Each row of a before or after table is a point. One or more steps were done to the points. Then noise was added and the rows were shuffled. The steps act on columns, c1 being the first. Write out the steps. A step turns or swaps two columns, mirrors them in a line or flattens them onto one, adds a multiple of one to another, or multiplies or shifts one. Angles are multiples of 10 degrees, from the lower column toward the higher: turns from -170 to 170, lines from 10 to 170 but not 90. Use the fewest steps. Two steps may share a column if one is a turn and the other turns, adds or multiplies; they go together, in the order done. Otherwise the lowest column goes first.

Before:
[[-40 -50  -8]
 [-37  -7  48]
 [  7  -8  -4]
 [  1  19   0]
 [ 11 -14  -9]
 [-12   7   8]
 [ -9 -20  28]
 [ 15 -18  13]
 [ 15  -9 -20]
 [-20 -19 -15]
 [ -4  11  -9]
 [ -3  10  13]
 [  9 -19  25]
 [  9 -30 -13]]
After (14 x 3):
[[-22   1  24]
 [ 13  36  48]
 [ 10   6   8]
 [-24  59  -9]
 [-18  -1  -9]
 [ 11  -1 -11]
 [-24  -5  14]
 [-14  18  30]
 [  9  -3  13]
 [-31   7 -13]
 [ 15 -11   0]
 [ -8  -2  -6]
 [ -5  26 -14]
 [-13  -7 -20]]
Steps: turn c1 and c2 by -120 degrees

Before:
[[-27 -10  -6  44  29 -30  44  19]
 [ 16  -4  14  -9   0 -14 -10   1]
 [ -3  23  21 -39  11  -7 -16 -27]
 [  1  10 -17 -40  25 -18   0   3]
 [ 16  15  -5 -25  -3  14  -1 -16]
 [ 18  13   8 -32 -17 -21   8 -25]
 [ 28  33 -12 -22  36 -15  -2  27]
 [-37  -8  28  25  -4  -9  38  36]
 [-33 -16   6  53  -2  -2  12  12]
 [ 11  18 -41 -23  -8 -12   4  32]
 [-16 -44  26  -9 -31  -6  -6 -18]
 [-49  -8   0  36 -19 -16  14  12]
 [ 11   1  25  -9 -33 -21  29 -22]
 [  8   2  -4 -27  13  10  19  -4]]
After:
[[-21 -44  25 -10  15  -6  27 -11]
 [-28 -15   6  36 -37  -2  15  23]
 [  3   0  24  20  33 -21  24 -25]
 [ 37  33 -13 -14   5 -15 -40  16]
 [-42  -7   0  31 -17 -16  26  27]
 [  8  13   7  -9  35 -21   6 -29]
 [ 15  -4  13 -13   3 -15  -1  -5]
 [-18 -10  -6  61 -25 -31 -22  27]
 [-23  -8  28  48  -1  -7   5  47]
 [  3  11 -16 -21  24 -17 -34   3]
 [  9  15  -5 -13  21  14  -5 -21]
 [ 21  18 -41  -9  24 -13  -1  26]
 [  7   2  -5   3  26   8 -23  -6]
 [-12  24  22 -34  20  -6 -19 -25]]
Steps: turn c1 and c8 by -20 degrees; turn c4 and c7 by -60 degrees; turn c5 and c7 by -110 degrees

Before:
[[ -5  -2  11   5  24   3  16 -28  -8   3  19 -11  -6  -3]
 [  2  20   1  19 -23  21   7   9  -1  10  -1  21   3   7]
 [ -3   5  16  14  14 -12  -4 -14  -1  -9  12 -17 -13  -9]
 [ -9   5  15  -2  14  -7  13 -17   2 -12  25 -15   5 -12]
 [ -2  20   3   5 -24   7  22   0  -1   7 -14  10  -6   8]
 [ 15   7 -32  -4  -3  11 -16   7   7   5  -9  -8   6   3]
 [  4  20 -27   2   3   2  -5   9  -1  13 -10   4   5 -12]
 [ 14  12 -14 -11  -6   1 -11   1  -1  16   5   5  -4  -5]]
After:
[[  0  20   1  19 -57  21  -7   9  -1  10  -1  21   3   7]
 [ -4   5 -10  -2  35  -7 -18 -17   2 -12  25 -14   5 -12]
 [  1   5 -16  14  35 -11  -2 -14  -1  -9  13 -17 -13  -9]
 [ 14  12   9 -11 -15   1  16   1  -1  15   5   4  -4  -5]
 [  4  -2  -5   5  61   3 -19 -28  -8   2  19 -11  -6  -3]
 [ -2  20   4   5 -60   7 -22   0  -1   6 -14  10  -6   8]
 [ 13   7  25  -4  -8  11  26   7   7   5  -9  -8   6   3]
 [  1  20  24   2   8   2  14   9  -1  13 -10   4   5 -11]]
Steps: add -0.3 times c8 to c1; turn c3 and c7 by -160 degrees; multiply c5 by 2.5
